Every row gives one point. Each copy is the shape, with its points in the same order, stretched, turned, moved and blurred by noise. Is it also mirrored, or only turned?

Shape (6 x 3)
[[  1 -14   3]
 [  8  23  -7]
 [ -7  44 -11]
 [-26 -34  37]
 [ -2  18 -15]
 [ -9  -6 -26]]
Copy 1 (6 x 3)
[[  3 -18   6]
 [ 20  13  -8]
 [  8  29 -27]
 [-39 -28  29]
 [ 12   3 -20]
 [  6 -24 -26]]
Copy 1 is: only turned
Copy 2 (6 x 3)
[[ -2 -12  15]
 [ 20  14  -9]
 [ 11  38 -18]
 [-23 -12  60]
 [  4  14 -13]
 [-17  -4 -13]]
Copy 2 is: only turned
Copy 3 (6 x 3)
[[ 13  -8   7]
 [ 22  22 -14]
 [  9  40 -24]
 [ -4 -18  48]
 [  6  14 -23]
 [ -5 -11 -22]]
Copy 3 is: only turned

Shape (10 x 6)
[[  6  -8   1   4   2   7]
 [ 12  48 -24 -10  11  -6]
 [-21   3 -20 -12  -8  29]
 [ -4   8  -3 -29  14  27]
 [  3   6  10 -10 -37 -41]
 [  2  -9 -60  10   9   5]
 [ 22   6  -8  -2 -16 -29]
 [ -3  17  -7  -5   1 -39]
 [ -4   7   3   6  -2  44]
 [-20  -3  20   8  25  29]]
Copy 1 (10 x 6)
[[  9 -15  -6   3   0  -3]
 [ 26  34  12 -29 -17   7]
 [ -5  -8 -14 -11 -15  37]
 [ -5   3 -15 -22  16  25]
 [-16   4 -13  -5 -44 -41]
 [ 40 -31  15 -24 -33  26]
 [ 18   0 -10  -6 -31 -30]
 [ -4   5  18 -18 -27 -26]
 [  3   3 -22  19   7  34]
 [-19  -7   2  15  32  25]]
Copy 1 is: mirrored
Copy 2 (10 x 6)
[[  0 -10  -1  11  -3   9]
 [  5  48 -23  -1  21  -8]
 [-31   8 -25  -5 -10  24]
 [-12  14  -8 -32   8  24]
 [ -6  -4   4   9 -20 -52]
 [-12   6 -56  28  19  12]
 [  9   4 -10   8  -8 -33]
 [ -9  10   5  12  16 -34]
 [-10   7   6   3 -13  43]
 [-15  -9  18  -4  10  32]]
Copy 2 is: only turned

Shape (14 x 9)
[[ 21  22  -1  25  -5  10   1   6 -19]
 [ -8  16   5  -4  -1  16  -3   3 -12]
 [-13 -19 -27  14 -27 -48 -10  17  23]
 [ 15   4  -6  -3  13   9   4   0  -1]
 [  3   6 -27  -3  -5  17 -10  -8  10]
 [ 33 -13 -30 -25  -7   0  -9  -3   0]
 [  5   7  -3   5  16 -13 -21  10   0]
 [ -1 -19  -1  16 -32 -59 -13  16 -11]
 [  2  10  -9 -10  13  19  33   9  -6]
 [ 22  -4   5 -11  -8  -1  -6 -12  14]
 [  8  22 -14  -7 -14  41  27   7   4]
 [ -4 -24 -16  -9  10  12   3 -13  -8]
 [ 10 -24 -12   8  -6  11 -16  16  21]
 [ 10  24   5  24  13  14   9 -14  -5]]
Copy 1 (14 x 9)
[[  8  29  10  17   9  18 -24   1 -21]
 [-12  17   5 -17  -4  17 -21  -1  -5]
 [-15   1 -39  18 -38 -30  -7  22   2]
 [  9  12  -5 -11   6  10  -9  -4 -12]
 [  1  14 -29 -10 -12  25 -15  -8  10]
 [ 30   4 -30 -21 -24   2 -16 -10 -14]
 [ -3  19 -11  -8  11 -14 -24   7  -1]
 [-16  -4 -13  21 -30 -50 -27  21 -22]
 [ -4  16  -4 -22   4  28  13   9 -17]
 [ 14   1  -2  -9 -14  -7  -9 -19   3]
 [  8  23   1  -9 -15  47   4   5  -4]
 [-10 -18 -22 -16   1  16  -9 -12 -14]
 [ 16  -3 -16   4  -7   8 -19  12  14]
 [ -7  27  10  14  20  18  -3 -14  -9]]
Copy 1 is: only turned
Copy 2 (14 x 9)
[[ 16  18  -2  19  -3   9 -14   8 -28]
 [-14   8   9  -2   7  19  -7   8 -18]
 [-28  -2 -39  12 -42 -44   5  18   3]
 [  8  -1  -8   6  14   6  -3   1  -3]
 [-14   7 -23   1  -5  17 -14 -11   7]
 [ 17 -11 -37 -24  -9   3  -7 -14   0]
 [ -7   6 -11   3  13 -22 -21  15  -5]
 [-13  -8 -17   1 -41 -60   4  17 -31]
 [ -2  -3  -6  10  19  28  21   8  -7]
 [  9  -3   0 -12 -10  -5  -5 -12  11]
 [  4  14  -5   6  -5  53  13   4  -1]
 [-13 -28 -16   6  10   9  -5 -15  -6]
 [ -1 -19 -19   6 -16   3 -22  14  14]
 [  6  18  12  29  14   7 -10  -6 -12]]
Copy 2 is: only turned

Shape (16 x 11)
[[  2  23  -6 -28 -20  30 -14   6 -27  20   4]
 [ -8   2 -39   9  -7  26  25  26   9  14 -47]
 [-10  36  -6  -9 -12 -35   9  26  14 -13  23]
 [-21 -49  19  24 -22 -12  27  48   0 -11  15]
 [  5 -11  -9   6 -15  16 -13   3 -16 -17  -8]
 [ 25   9 -12  30   8  40  19  -3  -8 -15  14]
 [  5  25   8  31  -6 -12  14  29   6 -15 -57]
 [  7 -15  22 -38 -37 -39  13  -9  14 -41  38]
 [  3  -9 -47   8 -20 -14   4  10  -3  37  17]
 [-24 -14  -6  14 -34  20 -27  -9   7 -27  -2]
 [-17  -1 -32  16 -17 -11  50 -32  -8   5 -34]
 [ 19  -4  -5 -10 -13 -32   3  22  18 -10 -16]
 [-11   6  -4 -16 -17 -21   7  30   7 -40   6]
 [-14   0 -13  -4  30  -6  13  29  -6 -31 -25]
 [ -5 -29  11  33  13  26 -19  12  22   4 -18]
 [-19  32   5  -5  17  25  10  10  39  10 -15]]
Copy 1 (16 x 11)
[[  1  23  -3 -43 -22  27  -2   5 -19  11  26]
 [ -5  15 -46  -9 -25  36  23  17  15  23 -36]
 [-18  37 -14 -10 -23 -37   7  15  23 -10  23]
 [-27 -34  12  24 -17 -13  16  29  18 -10   4]
 [ -1   2 -13  -4 -18  12  -9 -11 -17 -13   2]
 [ 25  13 -32  13  -5  25  27 -20  -4 -19  13]
 [ -2  47 -10  24 -10   5   6   9  20  -1 -54]
 [ -9 -14  17 -38 -20 -55  -2 -14  24 -46  19]
 [ -1  -5 -42 -10 -50 -19  13  11 -10  36  15]
 [-37  -8  -9   2 -22  17 -20 -34   5 -11   4]
 [-19   2 -24 -18 -27 -11  60 -30  -5   8 -38]
 [  6  11 -13 -10 -19 -30 -12  18  18  -2 -18]
 [-25  14 -13 -13 -13 -20  -5  18  23 -33   0]
 [-19  14 -32  -7  27   1  11  23   5 -15 -26]
 [ -6 -10 -14  24  18  26 -15 -17  16  22 -10]
 [ -9  37 -22 -18  16  22   6  -7  49  26   8]]
Copy 1 is: only turned
Copy 2 (16 x 11)
[[-25  11  16 -31 -21  25 -15  11 -23  17  14]
 [-18  21 -23  10  -2  35  11   8  -9   6 -45]
 [-15  32  -6   0 -20 -10   7  42  23 -10  25]
 [-40 -46  13  40  -9  -8  18  43  13 -21 -16]
 [-17 -11   6   5  -2   8 -20   6 -23 -14   4]
 [ -1  -2   6  12  19  32  17 -10 -18  -7  22]
 [  8  42   9  39  -6   2   3  16 -10 -15 -38]
 [-21 -14  10 -24 -31 -50  -1  17  28 -50  29]
 [-21 -14 -38   2 -30  -1   7  12  -1  38  12]
 [-41 -12  -4  19  -8  14 -39  -4   3 -36   4]
 [-41  27 -22  17 -11 -19  35 -31 -17  -9 -14]
 [  8  10 -12   0 -12 -25  -2  23  10 -11 -15]
 [-26  14  -4   2  -9 -10  -1  41  11 -40   0]
 [-26  23  -8   9  29  -7   9  40 -10 -21 -23]
 [-11 -18  10  30  27  20 -25   2  15   7 -23]
 [-22  41  12  -1  18  30   1   3  33   8 -11]]
Copy 2 is: only turned

Shape (16 x 12)
[[ 21  29 -29   9  -1 -26   3  20 -10 -19 -27 -11]
 [-24 -18  17  -1  -3  24 -22  -9 -10  14 -14  22]
 [-14   8   2  -3 -11  25 -36  13  34 -16   9   4]
 [ -8   6  -6  14 -13   9  19  -2 -13  30  15  -4]
 [-26 -31 -30  30  24  -4 -32   2   3 -18  18  29]
 [-18 -22 -16  18 -18 -16 -40 -36  25  29  13  15]
 [-18  18  11   7 -17   4 -17   7  10 -25  19  -1]
 [  7 -16  18 -13  30 -10  14 -12 -20  -9  23  18]
 [  3 -16   4  -3  18 -11  -8 -33   5 -10  -5  19]
 [  6  -8   6  17  -6  19  -2  -1  33  -3  15   5]
 [ 14  22 -17  -2  32   5 -16 -33 -19 -22   5  -3]
 [ -8  28  -9  -1  40   4   9 -16 -19 -22  24  33]
 [  7 -12  -8 -19 -16 -12  21 -28  14   3 -21  12]
 [  1  24 -30   0  34 -17  17 -19  19  12 -10 -26]
 [-21  -2  27  27  14  23   9 -33  -5  27 -32  11]
 [-25  13 -34  22   3   2 -30 -36 -24 -27  -1 -16]]
Copy 1 (16 x 12)
[[ -7   1 -37 -35  30 -16  14  20  24 -17 -33  -3]
 [-23  -7  36  26  10  20   4   4 -12  11   7   8]
 [-13   4   3  23   7  19 -13  22  49   5  39   4]
 [  8  11 -16   6  -1   2  22 -21 -14  28  -3  -5]
 [ -7 -12 -14  16   5   1 -16  28 -18  -8  28  60]
 [  2 -45  -6  57   5 -14   6 -10   0  11  27  23]
 [-14  20   0  10  -1  -7 -16  20  26 -11  28 -17]
 [ 10  -2  25 -41  -7   2  19   0 -35 -10  29  11]
 [ -4 -25  32   1   6   2  16  -2  -5 -21  12  19]
 [ 20   9  10  23 -11  11   9   2  31   6  17  18]
 [  5  -2  10 -29  37   8 -11 -16   5 -32  13  24]
 [ -5  25   9 -37  22   3  16  -5 -14 -29  40  28]
 [-13 -29  12   4  -6   3  56 -10   7 -14 -12  -5]
 [-10 -33 -19 -34   7 -16  24 -35  33   9   4  32]
 [-25   5  53  19  11  -7  26 -29  -3  25 -19  32]
 [-31  -7 -10  15  21  -4 -41 -25  -4 -35   2  24]]
Copy 1 is: mirrored
Copy 2 (16 x 12)
[[ 11  32 -12  -4   8 -14   7  38   1 -10   8  31]
 [ 15 -17   4  20  -2  35 -32 -22  -6   8 -15 -10]
 [ -1  21   0  22  13  17 -36  -1   1  25  27 -24]
 [ 10  -1  13  19 -16  -2  22  -7 -31  21   4   3]
 [ 12 -20 -28  45   0 -34 -47  -3  -2   8 -18 -21]
 [ 15 -22 -22  19 -12 -20 -38 -53   7  33  11   8]
 [-15  12  10  39  12   6 -19   1  -4   3  31  -3]
 [ -5 -19  35   5   1 -22  -7  -5   1 -21 -22 -16]
 [  4  -9   2   3   9 -15 -16 -28  30  -6 -19  -4]
 [ 17   1   9  20  -3  -3  -4  -1  18  22  22 -20]
 [ 17  26   4  12  42 -21  -4 -25  -9 -24 -14 -11]
 [ -9  21  30  40  29 -25  -7  -8  -7 -11 -36 -11]
 [ -4  13   4 -14 -28  -1  15 -22  36   3 -13   7]
 [-11  20 -17 -20  28 -32  35  -8   1  19  -7   1]
 [ 18 -24   7  22  16  36  15 -29  12  19 -26   2]
 [  8  18 -42  45  30 -10  -7 -39 -23 -23   0  -2]]
Copy 2 is: mirrored
Copy 3 (16 x 12)
[[ 38  17 -16   2  27 -11  17   1  15 -15 -30  -6]
 [-21   6   3  -5 -25  21 -32   2  -9   9  -3   7]
 [-16   1 -35   7  12  13 -22  35   8   1  19 -21]
 [ -4   9  11   0 -12  -6  23 -19  -6  24  16  -6]
 [-28 -11 -16  21  27   0 -20   2 -11 -13  10  41]
 [-16  -5  -4   4 -14 -33 -43  -7  10   0  48  18]
 [ -6  19 -20  16   8  12   0  19 -10 -16  23 -20]
 [-19 -12  31 -16  12  26   1  -8 -20 -28   5   2]
 [-16  -6   7  -9   0  15 -28 -13  13 -31   6   9]
 [-13 -16 -16  10  -4  17   1  13  18   0  31  -8]
 [  1  14  -6 -17  42  26 -11 -33   7 -19   1  -7]
 [-27  27   6 -23  43  30  14 -12  -4 -25   3  15]
 [-12  -7  -5 -21 -28 -12  -5 -11  19 -22  -7  -6]
 [-13   7  13   2  30 -19   9 -26  43   1  -8 -21]
 [-21  22  28  13 -37  34 -16 -27  31  15  -1  13]
 [ -3  32 -29  18  23   0 -17 -47  -7 -10   4   0]]
Copy 3 is: only turned

Shape (17 x 12)
[[ -9  12 -13  20 -16 -10 -18   6   7  31  10 -21]
 [ 17  26   0  13 -34  -6  29 -25  11   4 -29 -11]
 [-13   3  -5 -10  -4 -21 -15  -7  -6   5  21  -7]
 [ -3  -7  -9 -30  -3  20 -18 -14   4  -3   1 -19]
 [-19  15 -12   8 -17 -24   6 -14 -23   3   6  19]
 [ 17  25  33 -11  -8  18   5  14 -35  -9 -13   8]
 [ 21   8  -2  -2   8  -6   0  -3   5  32  17  32]
 [  6  18  14  -6 -37   1 -11  12 -15  10   8  14]
 [ -4 -19 -18  -3  11  -4   1 -12   8 -11   0  23]
 [  4  28  10  17   3  17  10  17  -5  -2 -15  23]
 [ 18 -18  25   8 -23 -21  -8   3  -5 -15   8  30]
 [ 16   8  33 -26   7  15  20  14 -15 -14  -4   8]
 [-11 -20   0  20   1  11  19   1 -24  19  -1  25]
 [ 22  20 -17  -5  11  -4   0  15  -3  14 -32 -12]
 [ -2 -21  31  17  -4 -21 -23  10  -9   6 -24  13]
 [-18  -3  -5  14 -12   9  26 -32   8  25 -11  31]
 [ 27   8  12   4  17   9 -18   0 -11 -19 -12   1]]
Copy 1 (17 x 12)
[[ 15  42   1 -15  11  -4 -24   3  -7  17  18  -6]
 [ 11  60  -6 -22 -20 -23   2   1  23 -26 -13   4]
 [  6  10   2 -17  12  -8 -12 -16  -9   4   3  16]
 [-13   0   9 -11  36  26  12 -15  -4 -22  -5   3]
 [ 13  19 -17   0 -20 -35  -9 -12 -15  14 -14  26]
 [ 17   8  29  15 -23   4  29 -37  -7 -16 -26  15]
 [ 40  -2 -19   3  20  -1   0 -18  21  36   6   8]
 [  7  29  11  -8 -20  14  10 -27 -10  16  -5  17]
 [  3 -19 -18   9   9  -5   4   4   2   1  -3  28]
 [ 23  18  11  31  -6 -12  26 -12   5   5 -12  19]
 [  5   1   0   5 -43  10   7 -16   4  11  20  39]
 [  4 -14  28   1  -7   2  42 -32  14  -9 -21   9]
 [ 10 -12 -25  24 -24 -12   8   7  -6  22 -22 -17]
 [ 31   7  18   4  12   4 -12   3  18 -10 -21   0]
 [ -2   7  13  29 -46  10 -22 -13   4  18  -2  21]
 [  1  26 -46  14  -8 -25  12   0  13  28 -21   0]
 [ 22 -10  15  23   0  12   8 -17   1 -30   9  24]]
Copy 1 is: only turned
Copy 2 (17 x 12)
[[ -7  36  13  24   1  -1   9  -7 -20  21   5  -4]
 [  1   3  18  45 -59 -11 -15  -4   8 -13  -7  -7]
 [-26  16   1  -6   3  -3  -4  -2 -19  11  13   9]
 [-25   5 -14  -3 -13  30  13 -22  -3  -7  -5  -6]
 [  5  11  12  -4 -19 -17 -16  10 -12  17  14  34]
 [ 35 -12  15 -38 -25 -10  -2 -17 -15  -8  -9 -13]
 [  1   7  16  14  12  10 -32  -1  15  18  11   2]
 [ 17  17   7 -18 -31  -8 -14 -14 -22  24   9 -18]
 [ -4  -3 -22   9  -2   8 -11  10  15 -14  14  19]
 [ 41   3  10  -7 -12 -21  -6  -9   8  -5  -5  -3]
 [ 12 -14 -22 -10 -21 -14 -29  13 -20   1  26 -28]
 [  5 -18  10 -36 -14  -8  -9  -6   6 -16 -10 -24]
 [ 28 -12  12  -7  -6  -4   8  24  12  20  11  18]
 [ 16  16  17  22  -3  11  -6  -5  -5 -16 -35  -4]
 [ 21 -19 -26   1  -7 -20  -4  12 -30   7 -13 -26]
 [  7 -16  -1  28 -31  -8  -5   9  37  25   5  25]
 [ 25 -11 -11  -4   8   3  -2 -19 -17 -34  -2  -8]]
Copy 2 is: mirrored
Copy 3 (17 x 12)
[[ 12  -1  19  10 -26 -28  -4 -24 -15  16  -3 -14]
 [ 32  -4  23   2 -12  24  -3  -5 -16 -33 -22  21]
 [-26 -20   5  -6 -22 -15  -6  -5 -12  -1  -7 -13]
 [-18 -12  -6 -10 -18  28  -3 -11 -19  12  13   8]
 [-16  -5  -5  -2 -13 -26 -10   3  -8 -23 -16  14]
 [ -9  -9  26 -34  18   6 -11  36 -22 -19  21  16]
 [ 12  -5   1 -43 -26 -19  -2  -2  18  -8   2 -10]
 [ -7 -19  23 -20 -24 -15 -19  24 -14  -3   2  17]
 [-10   0 -23  -3 -13  10  -1  -3  25  -7   6  10]
 [  8  21  22 -16  13  -2 -16  10  11  -9  18  16]
 [ -3 -45   9  -3 -17 -12 -14  33  20 -16   2   1]
 [-22  -8  22 -37  13  25   9  35  -2 -22  18  10]
 [  6   0 -15  -4   7 -26  25   2  17 -12  22  30]
 [ 22  26   4 -12  -1  16  -5  14 -20   3   0 -17]
 [ 14 -36   2   3  18 -23 -11  24  10  16  -5  -4]
 [ 19  -1 -11 -11  -5  -7  14 -25  19 -16  -9  48]
 [  7 -10   7 -15  11  11 -27  13  -5  -8  27 -16]]
Copy 3 is: only turned

Shape (16 x 12)
[[ 22  -6  35  30 -21  -7  16   8  26 -13  -4 -23]
 [ 25  32  28  25 -15 -13  -4   5   7 -14  18   3]
 [-13  -5 -19 -11  28   7  35  -6 -10  11  -6   5]
 [-33  -1 -16  26   1  -6  19  -7 -18  -9  25   6]
 [-21 -24 -20 -17  30  18  28 -18   9 -24   4  28]
 [ -4 -23 -40   1  47  27   9 -14 -12  -6  14  -9]
 [ 25  -6  36  31 -14 -26  11  18 -13  -5  11   9]
 [ 28  13  12  18 -20 -42  19  17  15  -1  -4 -13]
 [ 22   7  15   3  -4 -22   6  18  24   0  34  -2]
 [ -5  -5 -15 -12  -7  16  12 -37 -25   3  16   7]
 [ -5   0 -28  31 -17   0   3 -28   8  13  21  20]
 [ 22  -2   9  20   2 -32 -15  -3   7  -7  -7  11]
 [-23 -19 -14  -3  31  37  16   1  -2  24   0  20]
 [-24 -15 -20  -4 -20   1 -15   0 -10  -3  13   2]
 [ -3   0 -36  -1  12  32  22  12 -10 -15  -7  19]
 [-32  11 -18  -8  39  21   0 -22   3  -4  -8   1]]
Copy 1 (16 x 12)
[[ -6  -1  20  21 -39  -6  19 -15  42 -27  -2 -16]
 [-13   0  29  14 -40 -10   6  -9  31   1  26  21]
 [ 29  19 -24   1  46   7  18 -27   0  10   7  -5]
 [ 31   2  -9  22  -1  20  -3 -50   4  23  26  -6]
 [ 13   7 -57  13  59 -10 -22 -42   0 -19  -1   6]
 [ 45  -8 -49  30  60  16   9 -10  15   4  25 -11]
 [ -5 -16  46  19 -20  -4  19 -28   8 -13  20  -1]
 [-10  11  28  12 -32 -18  32 -15  13   5   3 -22]
 [ 11  13  28  18 -12 -33   4  -7  17   1   4  15]
 [ 24 -16 -18 -27  26   3 -18 -21  11   8  18   1]
 [  5 -26  -5  18   8   1  -4 -36  25  42   4  -7]
 [-23  -8  15  28   4  -8  -5   0  13   7  14 -15]
 [ 29   3 -34  19  48  31   3 -13  -5   2  -8  15]
 [ 25 -13 -15   8 -15  12 -27  -4 -17  17   9 -17]
 [ 13  -7 -50  12  16  12  21 -15  -9   1  11  15]
 [  8  28 -44  12  41  24 -21  -5  15  10  14   4]]
Copy 1 is: mirrored
Copy 2 (16 x 12)
[[  6 -14  52   4 -19  11  18 -27   4  -3 -37 -17]
 [  7  15  43  29  13  -3   7 -39   5 -14  -2 -26]
 [  5  12 -17 -28  19  15   6   7   3 -26 -22   2]
 [-11  -8 -17  24   2 -10   9  -7   3 -42 -20  -6]
 [ -3   2 -29 -35  10 -15 -12 -11  22 -16 -34  21]
 [ 28 -16 -30  -8  23  12  -4  11  20 -16 -36  31]
 [ -8  -4  50  19  18   3  -1 -19 -14 -13 -27 -34]
 [  6  13  41  13 -11  33   1 -23   8 -18 -28 -43]
 [-14  10  45  17  15  16 -13 -29  20 -28  -2  -9]
 [ 17 -19 -26 -15  19  -2  -3 -32  -8 -31   1  -4]
 [ -1   1 -24  30   4  11  -8 -48  -9 -23 -20   9]
 [  3   4  16  14   6  15 -21 -20   9  14 -19 -33]
 [ -5   4 -18 -24  17   7   5  10  -6  -7 -14  51]
 [ -3 -21 -19   8 -19  -2 -17  -1  -4 -20   6   4]
 [ 31  12 -10 -15   1  -5 -11   0  -8 -26 -29  21]
 [ 11   6 -36 -11  10  -3  12   3  28   1  -6  16]]
Copy 2 is: mirrored
Copy 3 (16 x 12)
[[ 27 -26  14  35 -27  44  -4  -7   4 -22 -19 -24]
 [ 22  -9  11  28 -12   9  -4 -16 -21 -53 -17  -2]
 [  7   2  -4  -8  18  -2  33  -9  -3  33  16   3]
 [ -5 -20  -1   2 -14   4  32 -49   5  -2  19  -3]
 [  9   2  -6 -27  33  17  30 -19  27  23  -3  24]
 [-18  -9 -10   1  50  29  26 -24   9  21  38  18]
 [ 21 -36  19  19 -32  -5   5  -6   1 -23  -6  10]
 [ 26 -10 -18  28 -39   9  14  10 -15 -26  -8 -20]
 [ 18  -1   4  15 -11   4  17   6   7 -49   3 -23]
 [ 13  24  18 -19  -1  11  11 -29  -7  19  28  26]
 [  0  19   2  32 -25  -6  20 -39  12  -6  14  14]
 [  2 -18 -21  27 -12 -12 -18 -14   2 -14 -13  12]
 [-16  -1  30   3  31 -10  25 -13  16  39   8   1]
 [-33   7   1 -12 -22   2  -1 -21   6   4  14  -4]
 [-13   0   5   2  19  27  42  -9  -6  15  -3  25]
 [-17   7 -12  -5  43  10   5 -33 -11  22   2 -10]]
Copy 3 is: only turned
